Each row is a point. The window is the flat piece filled in between its corners: a triangle in 3 columns, a solid with four corners in 4, and so on. A path goes straight from each point to the next, and from the last back to the first. List the points from which the path goes on through the window.

Window (4 x 4):
[[-14  34 -21  -7]
 [-75 -66 -40  13]
 [ 25  36  22  41]
 [ 54  18  34   6]]
Path:
(1): [ 59 -35 -24  39]
(2): [16 65 60  5]
(3): [-43   4  20 -40]
(4): [  8  44 -35  19]
(5): [-14  -1 -48  25]
(6): [-67  15  34  24]
(7): [-95 -55 -22  12]
(8): [-51 -52 -83  32]
(9): [ 57   7 -32  30]
(10): [  1  18  56 -16]
(11): [-29  20  29  13]
(12): [ 39 -31  -3  38]
Through the window after points: 1, 3, 9

Window, 6 rows:
[[-13  -8   9  31  65   4]
 [ 15 -21 -11   4 -60 -17]
 [-19  52  42  -1   0  60]
 [ 36   8 -64  28  22 -39]
 [ 32  35  19 -61 -27  25]
 [ 34  24  75  48 -27  47]]
Path:
(1): [ 11 -56 -14  43 -15  40]
(2): [  5  31  13   4 -34 -33]
(3): [ 13  43  33 -35  -8   5]
(4): [ 25  -3  -9 -10 -14  65]
(5): [ 28  11 -39  22   8   4]
(6): [ 17  11 -17  17  10 -32]
(7): [ -3  64  53 -11 -28 -16]
(8): [ 47 -17  35 -24 -29  95]
(9): [ 23 -13   6  29  20  44]
(10): [-11  43  61  15  12 -13]
(11): [ 16  18 -32  18  14 -47]
(12): [ 42  -9 -57  35  33  11]
Through the window after points: 3, 5, 9, 11

Window, 9 rows:
[[-62 -74  11 -77 -23 -47  52  17  43]
 [-35  -1   0 -26   3 -32 -62   2  13]
 [ 40   3   5  35  -8   3 -13  40  19]
 [-35  82  38  62  -4  18  82  34  31]
 [ 50  11 -66 -60 -55  18  13 -16   9]
 [-12  -3 -17 -50 -10  16 -15  60  18]
 [-19  54  43  95 -29  86  45  22   4]
 [ 32 -10 -23 -33  26  30  21   0  -9]
 [ 32   2 -88  37   9  45 -25  19   8]]
Path:
(1): [ -3   2 -12 -11 -34   7  50  53 -34]
(2): [  6  11 -12  39 -24  -8  21  10 -29]
(3): [ 17  16 -12  -8  17  46   8   5  68]
(4): [-11  -5  -4 -58  -9  33 -14   4  61]
(5): [-22  -7   0 -18 -23 -42  11  36 -20]
(6): [-28 -28 -37  21 -35   5  27  27 -49]
(7): [ 25  18  20 -14  11  59 -31   9  68]
(8): [ -2  -9 -11 -21   0  32  30   6  70]
Through the window after points: none

Window (11 x 11):
[[-27   6   7   5 -19  54   0 -26  12   3 -43]
 [-35  18 -34 -35  -4  41   9 -33  -2  -4  14]
 [ -5 -16   6  17  66 -30 -67  28   1 -23 -29]
 [ -7  17   9  57  81  14 -41  10  37 -11   0]
 [ -1  -1 -23  41  63 -31 -95  19  46  44 -24]
 [-48  41   3  21 -48  40  18  -4 -48  15  17]
 [-24  -2   1  -7  -6  43  44  38 -35  43   2]
 [ 41 -18  25  62 -31  -6  44  22  -3   0  28]
 [-15  38 -45   0 -19  47  23  33 -18 -17 -20]
 [ 36  44  20  24  50  -2 -49 -31   7  35 -25]
 [ 12  32  57   1 -22  -1   8  17  51  -7   6]]
Path:
(1): [  9  13  22  15  12  13 -34  14  21   8   1]
(2): [ -9  11 -13  24  10  41 -22  11  -7   2  -5]
(3): [-25  28 -35  -7  38 -18  26 -11 -17  14 -53]
(4): [-46  -2   2  16   9  -7  23  16  -8   0 -14]
(5): [  8  12  -3   9   2  66 -40  -7  22  -4 -18]
(6): [ -7  16  -4  -6   0  32 -23   3   6  -5   4]
(7): [-30  26 -15  20  29 -13  27 -15  29  21 -10]
(8): [-13  22 -10  30   6  15  13   7  15  14 -21]
(9): [  9  13  -1   1 -20  59 -46   6 -11  10  24]
(10): [ -1   1  10  22  12  25 -16  21  -7   3   6]
(11): [-19  17  -5  24  14  -2  25  11  -2  11 -16]
(12): [-16  23  13  41  22 -23  50   1  19 -13 -20]
(13): [ -7  -1  -2  17  -8  27 -17  19   2   5   2]
(14): [ 31  -7  43  11 -18  48 -49  36  33  -4  22]
(15): [-21  47  16  21  31 -28  23  -9  29   0 -19]
(16): [-36  24 -18  12  17 -35  25  -2  36  24 -36]
Through the window after points: 6, 10, 14, 16

Window:
[[-35 -21  10  20   9  38  20 -11   4  31   0  -1]
 [-23  -3 -95  10 -47  -3   0  -1 -12 -45 -17   3]
 [-19  54 -71 -25 -64 -78 -29 -33 -23 -36 -29  -8]
 [  6   2   3 -16  -5   6 -26  28  35   4 -26   9]
 [-33  -8  24 -53  12  15 -14  23   8  -4  41  17]
 [ 14  65   7 -19  30 -20 -44  67  17  -8  28 -19]
 [ 62  -1 -27  -7  43  30 -17  -9  40  -1   6  20]
 [ -1  17 -35  30 -38  18  11  -2  35 -20  25  28]
 [ 21  13 -17  -5 -26  16  39  24   9  -9   9 -11]
 [-28 -11  12  30  -8  -1  49 -58  32 -57 -42 -34]
 [ 29  48   5 -11  40   3 -27  17 -40 -22 -45  61]
 [ 41  10 -17  -1 -24  29 -42  17 -17 -21  10   0]]
Path:
(1): [-18  35 -45 -24 -16  32   7 -28   1 -16  -1  -5]
(2): [-12  34 -30 -15 -33  61 -11 -11   9 -32 -13 -11]
(3): [ 30 -17 -28  24 -11 -35 -13  16  -8 -19  11  15]
(4): [ 28   6  -5  23   0  -7  -6  18   1 -18  -4  29]
(5): [-27  56 -39 -64 -25  11  -8 -14  20 -43 -26 -39]
(6): [ 26  29 -14 -10   6  35 -22  -6  12  -5 -18  16]
(7): [ 36   2 -17  -3  37  -1 -10   8  11 -16   2  28]
(8): [ 11 -10   5  10  19 -42 -15  25   3 -13  10  39]
(9): [ 10  31 -15 -20   1  27 -10   5  -2 -14 -23 -13]
(10): [-46  39 -78  13 -46  51   7 -20  -9 -42   7  -6]
(11): [  8  -7 -45  -1 -20 -17   0  13  -1 -25 -17   7]
(12): [ 13 -18  -2  17  16 -14  12  23  15  -4  -3  25]
(13): [  1  35 -14  -8   0  35 -20   7   3 -26  -9  -3]
(14): [  8  28 -11  -4 -25  31 -14   2   0 -20  -7   6]
(15): [  5 -39 -32  20  23 -32  -6   7   1   2  21  11]
(16): [  0 -13 -11   1 -25 -22 -15  32  20 -19  15   0]
Through the window after points: 2, 6, 10, 14

Window (14 x 14):
[[ -6 -44 -16 -20  30  -9  -8 -12  29  -6  56 -10 -26 -21]
 [ -5  -6  12  26  43  42 -21 -10  61  10   4   2 -27 -12]
 [ 45  46 -26  47  44   5 -65 -18  -6  12  38 -14   9  -2]
 [-24  31  -7  11  38  29  43  31   9  44  23 -66  22  42]
 [ 40 -32  12 -27 -58 -22  11 -61 -67  55 -21  56   8 -32]
 [ -8 -37  11  -5 -39 -21  36 -37 -95  -7 -41  18 -42 -36]
 [-14  62  14  -6 -25  -8  23  -2   2  10  11 -41 -47  61]
 [ 41  23  -4  18 -37 -47  56 -12 -13  -8 -39  -8   0  18]
 [  1 -50  21 -51  -9   4 -38 -38 -15 -18 -26 -11   8 -44]
 [ -7 -42  41 -28   0  13 -17   0 -21 -30  24  55  17 -43]
 [-16  21  45   3  49 -19  -4 -12  31  15  31 -31  -8 -37]
 [-50  41 -13  13 -18 -15  19  72  30  43   5 -59 -20  13]
 [  4 -19  19  -9 -33  39   4 -21   3 -17  42 -28 -13 -69]
 [-22  -8  38  52   7  -9   5  41  28  43  30 -70  -1  57]]
Path:
(1): [-18   4  -5  21 -23 -13  28 -35 -24  -1 -11  -6  -1   4]
(2): [-18   1  -4  13   6  -4   2 -14  24  14  28 -15  -6  -2]
(3): [ 15  -8  19 -20  20  22   0  12  -5   0  16 -30 -23 -20]
(4): [ 30  24  32  -7  11  17  22  34   4  36  24 -44 -23   9]
(5): [-72  16 -31  15  -9 -21   6 -32   5  -8   5 -20   0  40]
(6): [-45   7 -21  18  -8  -3 -24 -39   6  -2  10  -3  22 -22]
(7): [ 50 -17  49 -10   8  -9  13  20 -23  11   7  -4 -52 -10]
(8): [ 20 -14  20 -23  16  -6   1   2 -10  35   7 -12 -13  -3]
(9): [-72  -6  -8  23 -44  18 -18 -26   2 -41  38  24   6 -47]
(10): [-17  -9   3   7  -3 -11 -14 -18  -3  11  12  -7  17 -25]
(11): [ 72 -19  32  -4  23  47  -5  27 -19  -3  13 -18 -50 -12]
(12): [ 25 -26  29  -1  24  13 -10   5  -5  12  -2   3 -21 -27]
(13): [-47  -4  -4  -9 -13  11 -24 -42  42 -10   3 -30  11   1]
(14): [ -8  -4  -3  -1   1  -7  -3 -45 -11 -12  -3  16  14 -18]
(15): [ 32 -14  29 -28 -16   2   3   6  -8  42  15 -11 -37 -30]
(16): [ 78  -9  33 -20 -13 -34  24  42  -5   6 -19 -18 -31 -15]
Through the window after points: 2, 4, 12, 16

Window, 14 rows:
[[ 55  47  13 -25  26   8  72  23 -35 -30   2  89 -54 -16]
 [ -2   2  -5 -51  50  -1  33  24 -32  18 -57  49 -13 -22]
 [ 32 -51  13 -21 -12 -48 -10   0   9  44  15   1  32  23]
 [ 14 -64  -3  -7  39  11  12 -61  24  -1  24  18 -19 -60]
 [-30  21 -25 -28  23 -59  12  80  69  -5  32  37  95  54]
 [ 14 -16 -36 -35   2  23  20  45  44  -8  -9  44  28  40]
 [ 32   1  13  21 -32  31   5 -32  36  23  -4  16  34 -62]
 [ -2  -1   8  20  29 -58  54 -42  23  61 -47  -8 -65  24]
 [ 55  18 -22  14  29  59  33   1  -1  20  16 -12  22 -27]
 [-16  -1 -26  39  -1  64 -13  38 -13  27  10  24  42  -5]
 [-20  31 -49   8 -18 -13   6 -55  -7 -10   7   5  67 -17]
 [ 11 -12  -1   1  -1  -3 -15 -18   3 -19 -25 -18 -26 -53]
 [-38   9  11 -45  11 -14 -25   4  30  48  -2  -2  16  45]
 [ 53   5 -24  37   5   1 -45 -65  30  17  -7  17   6 -53]]
Path:
(1): [ 22  -6 -14 -12 -23   2   9  -8  10  67  -1  37 -32 -63]
(2): [ 12 -14 -23 -28  13  13  17 -15  11  28   4  18   0 -31]
(3): [ 25 -12  38  44  38   7  10 -20   7 -32 -24  26  16 -34]
(4): [ 28  11   4  13   1  33  -2 -57   8 -13 -39   6  21  -4]
(5): [ 16  -8 -44  -3   9 -29  -8  13  28  28  32  32   7 -37]
(6): [ 30  14 -68   1   0  -4  21  -6   6  24   8  24  -2 -30]
(7): [-13  -8  61   5  18  24 -16 -52  14 -12  -1 -18  71   1]
(8): [ 56 -13  -8  24  61  13  30 -41  28 -37 -29  26  34  62]
(9): [-32   2 -20 -44  -8  -8   4  56  12  38  15  30  16 -41]
(10): [  8  -1 -17 -28   9  10  12  23  -1  58   8  26 -18 -18]
(11): [ 27 -22   8   7  28   6   8 -23  29 -23 -14  13  19  -5]
(12): [ 39   3  43  20  35  -5  11 -33 -23  11 -52   8  48  11]
(13): [  2 -17 -62 -21 -17  16  23  34  32   9  52  45 -27 -42]
(14): [-14  -5 -37 -49  -3 -26  39  28   6  66 -13  13 -14   1]
(15): [ 30  20  19  51  43  10 -10 -23  42 -51  26  37  78   9]
(16): [ 13   6 -12   1  19   3   1 -12  18  -8 -13  19  38  -5]
Through the window after points: 2, 4, 6, 8, 16

Window:
[[  6 -37  17 -70 -18 -19  14   3  -9  32  14 -10 -21  -5]
 [-33 -18  -6 -87  47 -31 -23 -50   6 -10  13   2  21 -17]
 [  3  15  -2 -26  -9  15  15 -22  -7   4  56 -34  18  24]
 [  0 -22 -20  18 -10 -37  -3  35  10   6  25  32  24  33]
 [-24   7  21  -2  14  50 -44 -12 -39 -11  15 -38   1 -10]
 [ 29   5  31 -37  24   5  22  -7   8 -15  -1 -17  25  40]
 [ -5 -18 -30 -21   5 -10  -9  11 -16 -18  11  -9  43 -38]
 [ -8  -3  35 -21 -47   0  27 -22  50 -40  26 -20  10 -31]
 [-25 -48 -20  -5 -33  -1  56 -11  18 -17 -26  -2 -39  50]
 [  4  19   5  13  46  29 -16  -4 -46  56 -16  10  38  -2]
 [-11 -57 -24   7  31 -11  15   7 -52   7  70  32 -13   4]
 [ 13 -23 -13   6 -10   6 -35 -51 -33 -14  15 -23  -5 -15]
 [ -5  36 -22  28   2   6 -42   8 -32 -27  45 -22 -31 -95]
 [-17 -65  -5  -2  32 -41   6  -3 -25  57 -27 -32  -9  10]]
Path:
(1): [-39 -16  69 -38  -9 -71  24   6 -29  13  23 -15  10   0]
(2): [ -6  30  34 -10   4 -14  20 -31 -46 -12  19  -6  10  -7]
(3): [  4 -43 -26 -11   0   9 -31 -22  -2   2  14 -24  -1  -1]
(4): [ -4 -38 -13  -1  23   0 -22   2   2  33   6 -20 -11  -9]
(5): [-21 -26  17 -22   0 -51  50 -21 -47   7 -21 -19  30  15]
(6): [-22  -4  -1  -5  13 -18  -9   0 -39  17   6  -4   9 -17]
(7): [ 34  -5  -5  -8  32  40 -14 -19  12   8  10 -18   6  -4]
(8): [ 16 -48 -62   7   8  19 -14 -10   9   3   0 -11 -12   8]
Through the window after points: 2, 4, 6
